Each row is a point. The points of each table are mixes of a few directions, plus a little noise. How many directions does each table use, and how many do they share? Where both have some left over, give the other angles between the two spaces (their principal angles), to ten degrees, smallest first.
In the rows, zero is written as 128.

First:
[[114 172  94]
 [123 140 119]
 [129 147 115]
 [131 145 116]
 [164 135 129]
 [105  32 197]]
Second:
[[154 132 129]
 [168 134 130]
 [206 141 132]
 [108 125 127]
 [ 99 123 126]
 [ 14 110 121]
 [147 131 129]]
Directions: first 2, second 1, shared 1

First:
[[100 158 174 124]
 [165 122 103 141]
 [210 111 125 153]
 [182 154 115 153]
 [ 38 133 126  97]
 [ 52 102 133  96]
 [147 125 102 135]
 [129 120 145 126]]
Second:
[[ 94 127 106 143]
 [ 77 143 126 133]
 [178 110 159 129]
 [153 106 174 145]
 [120 103  52 155]
 [146 180 153  63]]
Directions: first 3, second 3, shared 2; angles 70

First (8 x 6):
[[ 85  88 163 107 166 126]
 [103 106 147 116 150 127]
 [ 80  84 165 106 169 125]
 [105 106 146 118 147 126]
 [201 195  73 165  65 134]
 [160 160 102 144 100 129]
 [187 183  82 156  78 132]
 [103 104 147 116 149 126]]
Second, 9 rows:
[[109 136 155 122 124 131]
 [ 78  40 147  99 203 117]
 [100 158 178 121 109 136]
 [108 126 152 120 133 129]
 [136 117 112 130 136 125]
 [136 184 146 137  84 137]
 [103 157 174 121 109 135]
 [188 145  61 153 106 125]
 [193  89  26 150 149 115]]
Directions: first 1, second 2, shared 1

First, 8 rows:
[[119 145 137 128 117 123 129 137 125]
 [141 105 115 126 143 134 128 115 133]
 [158  72  98 125 165 141 126  98 141]
 [181  28  73 121 195 155 127  73 149]
 [ 91 200 166 131  81 110 129 168 112]
 [140 104 115 127 145 132 127 115 132]
 [128 127 127 129 129 129 128 127 130]
 [ 66 245 193 134  51  99 130 192 102]]
Second, 7 rows:
[[191  92 145 128 127 148 174 163 121]
 [124 125 126 136 150 168 182 167 127]
 [118 169 120 117 102  91  43  68 151]
 [ 99 138 122 117 100  59  32  61 126]
 [172  66 147 129 125 119 163 159  98]
 [119 164 119 134 146 176 161 148 149]
 [ 73 142 114 135 145 135 138 133 124]]
Directions: first 1, second 3, shared 0; angles 70

First:
[[121 114 201 146 140 154 102 118  90  68 171]
 [101 175  91 117 137 104 173 132 192 164 118]
 [148 140 127 118 106  89 177 117 194 136 142]
 [154  83 163 133 112 137  95 115  89 102 138]
 [156  90 156 168 132 148 107 142  70  92 136]
 [ 90 113 165 172 147 125 116 120 132 125 123]
 [166  68 119 149 117 147  81 137  56 127  99]
 [144 192  33  87 132 125 177 166 156 162 114]
 [ 73 175  96  62 130 123 121 102 173 174 112]]
Second, 8 rows:
[[149 168  91 142 103  72 115  38  76  38  26]
 [151 159  99 121 120 104 143 128 114  87  94]
 [159 160 124 157 184 132 115 172 125 158 172]
 [121  96 146 111 124 142 119 161 142 158 148]
 [122 138 119 118 119 137 160 136 141 120 136]
 [ 47  80 176 148 113 181 141  47 160 171 174]
 [108  96 146 112 115 145 130 140 145 150 143]
 [168 128 122 114 147 112 102 203 121 142 131]]
Directions: first 5, second 4, shared 1; angles 50, 60, 90

First (11 x 12):
[[154 133 130 121 146 128 127 125  81  69 172  39]
 [129 100  81 107 117 109 220  88 199 100 158 145]
 [ 97  78  98  81 177 135 177 110 199 138 161 116]
 [128 120 127 145  79  98 178 126 152 120 131 159]
 [162 169 121 153  92 113 154 109 100 107 127 149]
 [164 200 128 144 143 130 149 101  64 130 143 132]
 [ 96 117 134 108 177 155  90 139 144 184 110 145]
 [100 109 187 160  85 106  98 186 108 157 110 134]
 [128 160 182 162 115 134  50 172  55 156  96 125]
 [132 134 122 141 100 136  86 131 139 137  80 173]
 [117  88  98  86 176 163  78 121 166 111 121  91]]
Second, 8 rows:
[[114  71 115 117  96 110 150 135 185  99 134 121]
 [110 168 137 128 178 128 122 109 213 167 139 116]
 [118 121 121 121 137 125 128 118 189 128 131 118]
 [152 154 112 123 149 155  94 114  88 124 112 133]
 [ 95 105 210 172  59  62 226 192  57 172 171 149]
 [163 128 110 125 109 153 100 131  14 101 104 140]
 [144  95  83 106 124 149  97 112 147  80 107 121]
 [132 175 134 130 169 142 107 113 132 156 126 128]]
Directions: first 5, second 3, shared 2; angles 50

First, 10 rows:
[[ 71  76 132 157 148 121 132 196  96 154 147 129 108 113]
 [134 130 138 102 153 152 154  68 177 124 105  91 125 133]
 [120 170  95 138  64 117 149 172 103 121 162 198 115 132]
 [145 143 130 102 118  59 143 185 144 111 123 173 108 128]
 [119 106 121 152 104 153 125  78  98 146 128 109 173 123]
 [118  77 159 132 198 153 101 103 139 142 106  58 132 121]
 [112 178 101 137 101 151 138 180 121 118 169 178  82 137]
 [157 179 106 152  84 114  71 189  73 111 164 189 129 135]
 [197 146 150  79 148 123 126  17 190 105  72  79 166 138]
 [106  74 148 128 164 137 141  93 140 148 106  77 143 118]]
Second, 9 rows:
[[146 146 122  88 165 147  88 167 102  96  84  84 151 158]
 [135 110 109 129 171  72  76  90 154 137 155 103 187 105]
 [131  42  77 155 185  73 120  84 134 101 111 130 129 136]
 [125 216 182 102 132  99 168 158 230 172 207 136  93  75]
 [100 143 124 103  69 173 111 171  78 124  99 158 131 158]
 [113 110 136 165  83 131 177 104 133 151 152 173  90 108]
 [156 127 155 160 129 168 209 125 121 122 112 124  56 130]
 [140 131 122 115 141 138  84 128 101 118 109  94 175 141]
 [109 123 123 131  82 149 116 128  93 135 122 148 142 137]]
Directions: first 5, second 5, shared 1; angles 30, 60, 60, 80

First:
[[231 137 202 172 128 155 146 172 109  89  95  88 108 175 143 163  89 183]
 [150 130 144 138 128 134 132 137 124 120 121 119 124 138 131 136 119 140]
 [ 82 124  95 108 128 116 120 108 136 145 143 146 137 107 121 112 145 103]
 [148 130 142 137 128 133 131 136 124 120 122 120 124 137 131 135 121 138]
 [  7 117  41  76 128  96 106  77 150 174 167 175 152  73 110  87 174  63]
 [ 82 124  95 108 128 116 120 109 137 145 143 146 137 107 121 113 145 104]
 [142 129 138 134 128 132 131 134 125 123 124 122 125 134 130 133 123 135]
 [126 128 127 127 128 128 128 127 128 129 129 129 128 127 128 127 129 127]
 [184 133 168 152 128 143 138 152 117 107 110 106 117 153 136 147 107 158]]
Second (10 x 18):
[[ 93 123 108 107 116 111 124 130 151 160 119 164 116 111 129 123 130  92]
 [106 124 116 115 121 117 126 129 143 148 122 150 120 117 128 125 130 105]
 [211 141 176 180 156 171 138 124  73  52 152  41 158 167 126 138 122 217]
 [ 63 117  89  87 106  95 120 132 172 187 110 196 104  97 129 119 133  57]
 [185 137 161 165 148 157 135 125  90  75 144  68 148 155 127 136 124 190]
 [168 134 151 154 142 147 132 126 101  92 139  87 142 146 127 133 125 171]
 [138 130 134 135 131 133 129 127 120 118 130 117 132 133 128 130 127 140]
 [ 98 124 111 109 119 113 124 130 147 155 119 158 118 114 128 124 130  97]
 [ 97 123 110 108 117 112 124 130 148 157 120 159 117 114 128 124 130  95]
 [118 126 122 122 125 123 127 129 135 137 125 138 124 124 129 127 128 117]]
Directions: first 1, second 1, shared 0; angles 40

First (10 x 20):
[[128 128 128 128 128 128 128 128 127 128 128 128 129 127 128 128 128 128
  128 128]
 [ 97 110 152 209 150 137 201 132 136 205  88 189 135 202  19 124 197 206
  118 154]
 [110 118 143 175 142 133 172 131 133 173 104 165 132 173  62 125 169 173
  123 145]
 [145 137 115  85 117 123  89 127 123  88 149  95 125  89 186 130  93  88
  132 115]
 [134 132 122 111 124 127 114 128 127 113 135 115 126 112 151 129 113 113
  130 123]
 [136 133 121 106 123 125 109 127 126 108 139 110 126 109 157 129 109 107
  131 122]
 [110 117 143 178 141 134 172 129 133 174 104 168 132 174  62 126 170 175
  121 145]
 [140 134 119  99 120 124 101 127 125 100 141 106 125 102 167 129 103  99
  131 118]
 [140 134 118  98 120 125 100 126 125 100 143 105 126  98 169 129 102  99
  131 118]
 [142 137 115  89 118 124  94 127 124  92 148  99 125  92 182 130  97  91
  132 115]]
Second:
[[112 142 146  92 109 187 124  61 141 178 135  86 146  95 160 132 131 144
   91 154]
 [117  90 112  98 137   7 117 193  92  11 103 237  94 119 114 168  76  97
  121 120]
 [121 111 138 110 108 164 141  83 126 139 139 136 149 145 119 128 138 133
  100 145]
 [143 120 130 124 121 132 134 126 114 120 158 130 132 141 135 132 116 121
  140 117]
 [151 160 126 149 136 143 119 147 131 158 153  72 121 116 156 120 126 127
  169 102]
 [134 127 132 161 151 151 156  93 156 159 113  99 152 131 122 107 127 158
  134 144]
 [128 132 117 142 124 113 116 172 120 114 125 144 111 151 105 121 154 113
  143 111]
 [117 144 123 145 136 127 117 148 143 142  99 120 119 128 112 115 157 131
  128 130]]
Directions: first 1, second 5, shared 0; angles 30
